Every row gives one point. The points of each table are mixes of a few directions, plus a little noise. Count the directions of each table, and those that both share. Where both have some left over, give the other angles between the two spaces (their principal angles), to ten degrees, smallest first.

First (7 x 2):
42 1
31 1
-22 0
-37 -1
60 2
-59 -2
-14 0
Second (5 x 2):
28 -21
12 -10
-50 39
-25 21
35 -28
Directions: first 1, second 1, shared 0; angles 40

First (8 x 6):
2 -5 16 21 -28 7
-4 4 -26 -24 27 -6
2 8 10 -17 31 -9
1 -10 8 32 -47 13
-6 -1 -34 -15 12 -2
10 9 60 7 12 -7
-3 0 -22 -11 10 -1
-2 -5 -13 8 -18 6
Second (7 x 6):
-11 0 -1 29 18 1
-14 41 -11 18 -8 -40
26 -18 -4 3 8 5
24 3 -5 -28 -20 -11
25 -22 3 -34 -12 16
-17 4 6 -3 -2 6
-33 -7 12 15 15 23
Directions: first 2, second 3, shared 0; angles 80, 90

First (9 x 9):
27 -8 8 10 -40 49 -19 60 -16
-8 2 -2 -3 11 -14 5 -17 4
-8 2 -2 -3 12 -14 6 -17 5
-3 1 -1 -1 4 -5 2 -6 2
1 0 0 0 -2 2 -1 3 -1
2 -1 1 1 -3 4 -2 5 -1
-2 1 -1 -1 3 -3 1 -4 1
-8 2 -2 -3 12 -14 6 -17 5
-3 1 -1 -1 4 -5 2 -6 2
Second (8 x 9):
8 0 0 12 -8 -16 0 -8 -10
-1 3 -5 19 -21 17 -18 12 -2
30 2 -8 -3 -22 19 -9 -2 -27
-12 1 1 6 0 4 -5 8 10
-12 -1 3 -5 12 -1 4 3 12
-14 0 3 11 5 -14 1 1 11
-2 -4 8 -25 31 -26 27 -18 5
2 0 -2 -15 4 18 0 5 1
Directions: first 1, second 3, shared 0; angles 30

First (11 x 14):
3 18 18 7 -7 -4 2 10 7 -18 26 12 -9 8
1 -9 -10 -17 3 -2 -2 0 2 -3 -18 -20 9 26
1 14 15 11 -4 -2 2 7 3 -10 23 15 -8 -5
1 0 4 6 40 -20 -2 27 -9 -8 3 2 22 15
-5 0 -1 20 -21 18 3 -23 -4 24 7 24 -19 -60
4 23 21 -1 -34 4 3 -1 16 -23 30 7 -23 15
-1 -14 -11 0 46 -17 -3 19 -13 5 -19 -9 30 11
2 -15 -12 -15 55 -26 -5 31 -10 -9 -25 -25 41 49
-6 -10 -16 -2 -51 33 2 -46 4 30 -15 1 -28 -48
-6 -17 -18 5 -9 17 0 -25 -8 32 -21 2 -4 -44
4 11 9 -13 -19 0 1 2 12 -21 10 -9 -9 32
Second (10 x 14):
5 -17 -23 2 4 12 -19 6 -2 11 -44 5 10 21
-5 15 20 24 13 -9 21 -1 -17 -1 21 17 -2 -32
-11 17 18 -6 15 -18 9 4 -1 -4 52 -10 4 -18
15 -9 13 24 2 -1 30 -6 -10 -12 -30 17 -10 -12
1 -5 -16 -19 13 -5 -22 20 6 -6 -16 -17 20 52
-25 16 -28 -15 13 5 -53 18 -1 29 22 -7 27 19
6 -14 -22 -11 -45 30 -19 -20 17 12 -31 1 -20 7
23 -42 -6 -25 -22 4 16 -19 28 -8 -28 -23 -20 -8
-5 12 14 13 24 -15 12 9 -14 -4 20 6 9 -13
-3 28 29 15 -16 -4 26 -10 -6 -16 32 10 -18 -15
Directions: first 3, second 5, shared 2; angles 30

First (9 x 20):
24 -31 -28 -60 16 30 37 -14 9 -4 -19 38 38 -49 -22 44 19 -19 -16 21
1 10 -14 50 -13 -8 -22 -46 6 9 5 -7 -5 16 3 -13 56 -12 1 13
3 16 20 7 0 -23 4 -1 -4 -5 13 -20 -31 25 10 -15 7 15 -3 -2
-36 10 -10 -13 26 -16 -5 22 -38 -11 -14 3 -18 -17 5 15 -18 27 17 -12
-9 10 -6 26 -9 -5 -26 -15 -3 5 -4 -6 4 -2 5 -4 9 -7 5 -9
0 2 42 -29 8 -5 4 11 -23 -14 25 -23 -16 36 12 8 -32 16 -28 -30
-19 -32 -35 22 7 34 1 1 1 10 1 28 17 4 -15 4 11 -5 14 30
42 29 18 -28 -30 -18 -9 0 37 2 -30 -9 30 -57 5 -3 -25 -29 -5 -33
-6 -14 12 25 -5 11 15 40 16 8 24 -4 -19 44 -2 -36 -28 15 16 21
Second (8 x 20):
-24 -21 -51 31 -16 34 -34 -19 8 15 -27 37 43 -42 -12 13 11 -26 26 9
26 33 24 10 31 -39 11 8 -3 2 21 -39 -12 38 7 -16 16 -1 -26 0
7 30 29 -1 45 -35 0 2 -35 -6 26 -42 -14 48 12 6 9 7 -39 -20
-21 -9 11 -13 -20 10 -5 13 -6 -8 -1 6 -16 -2 5 -3 -35 20 15 -15
21 12 -3 21 -10 -12 7 11 33 11 -4 -5 1 -4 -3 -29 7 -10 14 18
-26 -36 -13 -38 -10 38 -3 -19 -24 -14 -10 32 6 -25 -5 41 -10 10 0 -11
2 17 26 -6 14 -21 4 12 -15 -7 17 -24 -19 27 10 -5 -10 13 -13 -13
15 -23 -24 -6 -34 25 18 -7 43 7 -21 33 11 -40 -14 -7 12 -10 26 30
Directions: first 6, second 4, shared 3; angles 50

First (10 x 32):
-7 4 -15 1 4 -11 13 -2 -19 -5 1 -9 -1 1 -3 0 -12 -5 13 -5 0 -9 -8 5 -3 -15 -15 -8 11 9 2 -3
4 18 5 -11 20 33 -35 19 60 -12 43 37 7 4 21 3 14 36 -13 5 3 -18 -1 -6 -1 -9 15 -17 -15 -17 21 17
2 -10 12 2 -12 -6 7 -6 -12 7 -19 -9 -3 -1 -8 -2 4 -15 -4 2 -1 14 6 -1 1 15 7 14 -2 -1 -9 -4
-6 -1 4 -3 -4 -12 16 -2 -21 -3 -8 -11 -2 4 -8 -2 -3 -20 4 2 1 2 -6 2 -6 -1 -2 2 5 -1 -1 1
-14 -7 -7 -2 -6 -17 34 11 -33 -3 -17 -8 -9 10 -9 -5 -7 -32 13 -8 16 7 -24 10 10 9 -19 18 7 2 -3 -7
1 1 -12 4 3 4 -4 2 5 2 4 4 0 -2 5 1 -4 12 3 -6 1 -4 -1 2 6 -3 -8 -3 2 5 1 -4
5 6 -4 3 4 -3 -12 -17 -1 0 7 -11 7 -9 0 4 -6 13 1 5 -16 -11 15 -4 -16 -21 3 -20 6 7 1 2
8 10 -6 1 11 17 -27 -1 31 -2 23 13 7 -5 12 4 3 33 -6 1 -8 -13 10 -4 -4 -13 6 -18 -4 0 8 6
6 3 22 -5 -2 3 -14 -10 11 -1 5 -3 7 -4 -2 1 9 0 -12 14 -12 1 16 -10 -17 -2 22 -7 -6 -9 1 10
1 -24 0 8 -20 -6 22 6 -20 17 -39 -4 -13 2 -7 -5 3 -20 1 -12 16 30 -7 7 29 39 -9 40 -4 4 -20 -18
Second (8 x 32):
-2 5 -17 -5 13 29 -21 5 36 -8 28 25 6 5 28 6 -4 27 6 -11 -6 -12 3 -3 15 -18 -1 -5 -1 -2 18 4
-2 3 -17 -3 10 22 -14 4 26 -6 21 20 4 4 23 5 -5 22 6 -11 -4 -10 1 -1 14 -14 -5 -3 0 0 13 2
1 -4 16 2 -10 -20 14 -6 -25 5 -19 -19 -3 -3 -20 -4 4 -22 -5 10 1 9 1 0 -13 12 5 3 0 -1 -12 -1
-2 -3 22 -10 -6 3 -4 -17 -1 -6 1 -7 8 3 3 2 3 -19 -3 11 -19 4 17 -11 -14 -9 23 2 0 -11 7 11
-8 -7 -15 -1 -1 3 8 -9 -10 -3 -2 -2 2 4 12 3 -14 -7 15 -12 -9 0 2 1 12 -14 -9 9 10 6 6 -4
1 -8 20 4 -17 -34 26 -9 -45 8 -34 -31 -7 -5 -32 -7 3 -36 -5 12 4 15 -2 2 -17 19 3 7 3 2 -20 -5
2 6 -11 1 9 14 -13 10 23 -2 16 17 0 0 11 2 1 23 -1 -5 5 -8 -4 2 8 -3 -5 -6 -4 0 6 0
10 7 1 12 1 -17 4 21 -4 11 -11 -1 -11 -9 -25 -8 12 12 -14 6 27 1 -17 10 -5 28 -11 -8 -9 5 -19 -7
Directions: first 4, second 3, shared 2; angles 70

First (9 x 32):
-8 14 1 3 -7 -6 4 -8 0 -4 9 -3 3 0 15 -1 3 -1 -2 -7 -1 -18 2 5 -3 9 8 7 -9 -9 9 6
-31 23 -4 2 -22 0 13 2 0 -31 9 -9 -9 18 29 28 -21 2 -10 10 32 -10 -17 -5 -35 14 19 5 1 -32 3 18
21 -21 2 -24 9 5 -25 2 -14 16 -22 5 1 -19 6 -11 10 -5 19 3 -1 -20 -3 25 -21 -6 -10 28 13 12 -13 -9
-8 0 -5 2 -2 3 3 2 2 -6 5 -1 -1 7 -8 6 -7 4 -3 1 5 10 1 -11 2 1 1 -9 1 0 2 3
11 -14 -6 -23 -16 13 -6 14 12 2 -6 6 -18 -5 -12 11 -3 8 -7 16 10 7 -4 0 -11 7 -4 -6 7 1 -14 0
-4 14 7 60 12 4 38 -24 -18 -21 0 -7 11 18 -16 -15 -17 -4 -11 -5 -16 33 -4 -23 13 -8 20 -23 -7 -9 -5 -19
-32 -4 -18 14 14 7 -3 -2 -11 -16 14 -7 17 23 -25 11 -19 11 9 -9 12 29 11 -35 6 -7 0 -17 5 10 16 8
51 -11 35 -41 19 -34 -24 30 26 57 -28 15 -12 -40 41 -16 47 -29 6 7 -22 -33 -14 57 27 -23 -41 31 4 16 -12 -3
1 -1 -12 7 -7 8 0 -17 3 3 19 1 8 -3 -29 -14 6 13 -2 -17 -19 0 27 -13 23 14 6 -16 -16 12 13 -4
Second (8 x 32):
21 -17 5 -16 -9 11 -3 19 10 -4 -21 10 -20 -9 -9 5 -4 2 -14 28 8 15 -18 4 -13 -3 -6 -8 16 -2 -25 -8
-18 16 -5 14 5 -9 4 -17 -10 6 20 -9 16 8 7 -4 3 -1 12 -27 -7 -14 17 -3 12 4 5 8 -16 1 22 7
50 -33 7 -36 -27 29 3 34 22 8 -39 17 -49 -18 -22 13 -8 5 -22 51 13 29 -31 11 -27 2 -8 -14 24 -3 -55 -19
-30 18 -3 21 17 -17 -3 -20 -13 -7 22 -8 30 10 13 -8 5 -3 12 -28 -7 -16 16 -7 15 -3 5 7 -12 2 32 11
-20 -2 9 8 22 -15 -16 2 -4 -32 -6 5 24 1 12 -7 3 -4 -6 9 2 2 -12 -8 0 -18 -3 -3 16 -1 13 5
-17 23 -12 17 -1 -6 11 -24 -12 21 31 -14 12 10 5 -2 3 0 20 -41 -11 -21 30 -1 18 14 8 11 -29 3 26 8
-14 16 -7 13 2 -6 6 -17 -8 12 21 -9 11 8 5 -2 2 0 13 -28 -8 -14 19 -2 13 8 6 7 -17 2 20 6
26 -22 7 -20 -11 14 -3 23 13 -4 -27 12 -24 -11 -11 6 -5 2 -16 35 10 19 -23 5 -18 -4 -7 -10 19 -3 -32 -10
Directions: first 6, second 2, shared 1; angles 50

First (10 x 32):
-13 -21 -8 31 6 -22 2 -17 13 -19 30 -8 1 10 8 -1 -11 -7 -37 -2 -13 6 4 7 0 -7 15 -13 -39 -20 -25 12
-4 -8 -7 22 6 -13 -13 4 18 37 -12 -3 -3 29 -15 -49 16 7 -27 -2 -35 34 15 -5 -42 -10 -19 29 0 19 24 -14
10 -4 -2 3 4 -1 -1 -8 5 6 6 6 -2 -3 7 -11 -2 -5 1 -9 -6 3 1 2 1 -9 8 -4 -15 -3 -8 -1
-20 23 5 -26 -6 0 -4 7 -24 -38 -2 -24 -1 -9 -3 51 -18 3 9 14 36 -12 -13 12 29 11 -2 -3 27 -4 -15 21
-13 -9 5 5 -11 5 18 7 -3 -23 4 3 8 -6 0 32 3 3 -1 15 12 -25 -5 -9 9 24 1 -14 6 -12 6 1
2 -2 4 -4 -6 10 11 5 -4 -6 -2 9 4 -10 3 16 4 1 12 5 9 -18 -4 -7 8 13 2 -10 6 -5 6 -4
11 4 6 -14 -6 17 9 7 -6 3 -9 14 3 -15 3 10 6 1 26 1 11 -18 -5 -8 8 9 0 -7 13 1 10 -7
-10 -32 -6 39 -1 -13 13 -6 21 -3 19 7 6 13 2 -11 8 -1 -35 4 -23 -2 7 -9 -16 7 6 -10 -30 -16 1 -5
7 30 1 -30 5 4 -23 8 -12 21 -25 -11 -9 3 -10 -14 -1 5 20 -5 7 22 0 9 -4 -14 -16 26 31 26 9 0
29 19 1 -25 9 11 -14 -7 -6 22 -9 8 -8 -13 8 -22 -5 -6 31 -21 3 9 -1 9 8 -24 5 5 1 12 -7 -2
Second (11 x 32):
-3 16 -11 -5 1 0 -17 -5 10 -8 -2 -3 2 1 6 -2 -7 3 -3 6 1 8 1 15 8 -5 0 4 6 1 -25 12
-12 -11 -3 16 5 13 -2 8 3 0 -2 -3 17 -12 7 -11 13 6 3 9 1 -11 -8 -3 -7 9 -9 -13 5 -1 9 -10
13 1 -11 -16 -8 -3 -1 -6 34 4 -17 21 7 16 -28 47 28 6 20 -24 -10 4 39 8 23 -20 -19 37 9 -6 45 -14
14 7 12 -28 -33 -7 11 13 9 6 -17 11 -19 18 -23 7 -13 9 -20 22 -1 -2 14 -21 -1 38 1 -2 8 -23 12 28
-23 -5 -7 9 5 8 -15 5 2 -17 1 -18 7 -14 6 -14 -6 8 -10 19 11 -2 -10 5 2 10 -5 -17 5 -8 -15 16
21 13 17 -3 13 -12 -5 0 -30 30 9 -18 -6 2 16 -38 -16 -13 0 -13 -6 12 -20 3 -18 -13 11 -10 -16 12 -13 -3
-33 -24 -23 19 4 6 19 -24 13 -55 16 22 -6 -9 -5 60 11 -4 9 -10 12 -8 13 6 27 -20 8 23 3 9 -12 -14
29 9 22 -31 -6 -18 -10 12 -9 38 -14 -20 -10 15 -22 -18 -9 1 -6 -12 -5 16 10 -7 -6 2 -9 -1 -10 -18 38 16
-7 -16 5 32 10 14 21 4 -18 4 13 9 11 -15 25 -19 11 -6 8 5 -3 -20 -25 -13 -22 8 9 -19 -3 18 -6 -30
11 4 4 5 -1 -1 16 -4 -10 6 8 15 -6 4 11 -2 -2 -9 4 -4 -7 -4 -8 -5 -9 -1 13 2 -4 14 -13 -13
-10 5 -5 1 10 -1 -16 -4 -4 -8 5 -17 1 -7 7 -11 -10 0 -5 2 7 8 -7 12 4 -8 0 -6 -2 0 -19 12
Directions: first 4, second 6, shared 1; angles 30, 60, 80

First (10 x 32):
16 16 19 -10 -3 4 2 9 -8 -2 -4 3 -8 -14 33 7 7 -13 3 18 -32 3 -22 0 17 -13 -13 17 7 5 -19 -42
-4 -2 9 28 0 1 4 27 -20 7 -12 -17 -2 3 -9 -34 -5 -4 -15 5 -10 -14 22 -3 4 18 1 10 -13 -8 6 -7
25 33 -9 7 -40 -14 -3 -27 -25 -27 1 11 -13 -21 22 29 4 -21 6 4 2 14 -13 5 1 -7 30 -3 6 6 3 12
19 20 3 -19 -14 -2 -2 -18 -2 -14 5 14 -8 -16 31 32 8 -12 12 9 -12 14 -29 4 7 -20 2 3 13 9 -13 -16
-7 -5 -16 11 -7 -7 -2 -12 0 -4 2 0 4 7 -22 -1 -5 5 -2 -13 25 0 15 1 -13 10 17 -13 -5 -3 16 36
-24 -30 -2 -2 30 8 1 15 22 20 1 -8 13 21 -30 -23 -6 21 -5 -11 13 -11 18 -4 -8 10 -16 -5 -7 -6 5 9
-25 -27 -11 11 19 2 0 8 14 14 1 -10 12 21 -40 -24 -9 19 -7 -17 25 -11 28 -3 -14 18 -1 -11 -11 -9 16 30
-31 -39 -10 -10 37 9 -1 6 35 23 6 -5 18 27 -40 -17 -7 29 -2 -19 26 -9 19 -4 -14 9 -17 -13 -5 -6 8 22
24 28 2 -5 -27 -7 -1 -17 -16 -19 1 11 -12 -20 31 27 7 -19 7 10 -12 12 -22 4 7 -14 13 4 9 8 -8 -11
8 7 15 -12 5 6 2 9 0 3 -2 2 -4 -7 22 4 5 -6 3 13 -24 1 -17 0 12 -11 -15 12 6 4 -15 -34
Second (11 x 32):
-2 -7 -27 -4 7 22 26 23 -8 13 -40 -35 22 -7 5 21 0 -21 2 -31 -11 -6 -22 -7 24 -13 9 -5 12 4 7 23
1 -16 -17 -5 5 21 20 18 -12 18 -18 -16 17 -7 -7 9 -12 -8 -9 -27 6 0 -13 3 17 -5 4 -11 4 7 5 15
24 7 35 -3 -20 -20 -23 -22 -1 -18 60 39 -29 0 -10 -23 -22 29 -12 28 26 10 18 16 -16 12 -15 10 -7 -4 -11 -39
20 -15 -10 -10 -6 23 21 17 -20 14 0 -13 12 -13 -11 7 -32 -1 -18 -28 19 4 -16 11 23 -6 -1 -6 8 7 1 1
5 -6 30 2 -6 -18 -24 -20 1 -3 53 45 -20 7 -17 -29 -12 28 -12 27 27 12 25 16 -24 17 -12 -3 -17 -1 -6 -25
-19 2 13 10 8 -19 -21 -16 14 -3 13 25 -11 12 0 -15 21 9 8 25 -4 2 20 -2 -25 11 -2 -4 -15 -3 -1 -2
9 39 3 2 -14 -18 -8 -12 16 -37 -15 -20 -14 -1 30 16 20 -13 24 18 -34 -11 -7 -19 2 -11 3 29 16 -12 -5 -13
-18 4 -1 7 10 -9 -9 -6 12 -1 -10 4 -1 8 6 -2 23 -4 12 11 -14 -3 8 -8 -13 3 3 -2 -6 -2 2 9
-1 10 -21 -1 2 10 16 12 2 -4 -39 -35 12 -5 17 23 11 -22 12 -16 -24 -10 -19 -14 18 -14 9 7 15 -1 4 15
4 -1 -5 -2 -1 5 6 5 -3 1 -6 -8 4 -3 1 5 -4 -3 -1 -8 -1 -1 -6 0 7 -4 1 1 4 1 0 2
-21 -19 -1 6 16 2 -5 1 1 20 3 16 6 8 -13 -13 7 5 -4 0 8 5 12 4 -14 10 1 -18 -15 5 4 13
Directions: first 3, second 3, shared 0; angles 40, 90, 90

First (9 x 32):
-4 -1 5 -1 6 -8 -12 -8 -8 -7 8 -2 -3 4 -2 7 4 -15 -6 3 -2 6 10 -4 -2 2 2 1 1 1 3 -1
3 19 -15 1 2 9 16 17 18 5 -10 -4 0 2 10 -18 0 6 20 -6 9 -15 -19 -7 14 15 -22 5 -11 3 3 12
-2 -4 5 0 4 -6 -10 -8 -8 -4 7 -1 -2 2 -2 7 3 -11 -7 2 -2 5 9 -2 -3 -1 4 1 2 0 2 -2
5 20 -19 2 -1 13 22 22 23 7 -15 -3 1 0 11 -23 -3 13 23 -7 10 -17 -24 -6 16 14 -24 5 -12 3 2 13
-3 -15 12 -1 -2 -6 -13 -12 -13 -3 8 4 0 -2 -8 14 0 -4 -15 4 -5 11 14 6 -11 -12 17 -5 8 -2 -3 -10
-9 -13 20 -2 10 -21 -33 -26 -25 -14 22 -3 -5 7 -9 25 8 -34 -21 9 -9 19 29 -4 -10 -3 16 1 8 -1 5 -8
-4 -27 21 -2 -2 -12 -21 -23 -25 -5 15 6 0 -3 -14 26 0 -7 -28 8 -12 21 25 10 -21 -20 31 -8 15 -3 -5 -17
3 3 -5 1 -4 7 11 8 8 5 -6 1 2 -3 2 -7 -3 12 7 -3 2 -5 -9 3 2 0 -3 -1 -2 0 -2 2
11 17 -23 3 -12 24 39 33 31 17 -26 3 6 -8 11 -30 -10 39 27 -11 11 -23 -35 4 13 6 -21 -1 -10 1 -5 9
Second (8 x 32):
-9 -4 13 -2 13 -19 -29 -21 -19 -15 18 -5 -6 10 -4 18 9 -37 -13 7 -6 14 23 -9 -2 4 5 5 2 0 7 -1
7 3 -10 1 -9 14 22 16 14 11 -15 4 5 -7 3 -14 -6 27 10 -5 5 -10 -18 6 1 -4 -4 -4 -2 0 -6 1
-4 -1 5 0 5 -8 -11 -8 -8 -7 7 -2 -2 3 -2 7 4 -14 -6 3 -2 5 9 -4 -1 2 2 2 1 0 3 0
-6 -3 9 -1 9 -13 -20 -15 -12 -10 13 -4 -5 7 -3 12 7 -25 -10 5 -4 9 16 -6 -2 3 4 3 2 0 5 -1
8 4 -14 1 -13 19 29 22 19 14 -19 6 6 -9 4 -18 -10 37 14 -7 6 -13 -24 9 2 -4 -6 -4 -2 -1 -8 1
-4 -2 7 -1 7 -10 -14 -10 -10 -7 9 -3 -2 4 -2 9 5 -18 -7 4 -3 7 12 -4 -2 2 2 2 2 0 3 0
-7 -3 10 -1 11 -15 -23 -17 -15 -11 15 -5 -5 7 -4 15 8 -29 -11 6 -5 11 19 -7 -2 3 4 4 2 0 7 -1
14 6 -21 2 -21 31 46 35 30 25 -31 9 9 -14 7 -29 -16 60 22 -12 10 -22 -38 14 4 -7 -9 -7 -4 -1 -12 2
Directions: first 2, second 1, shared 1
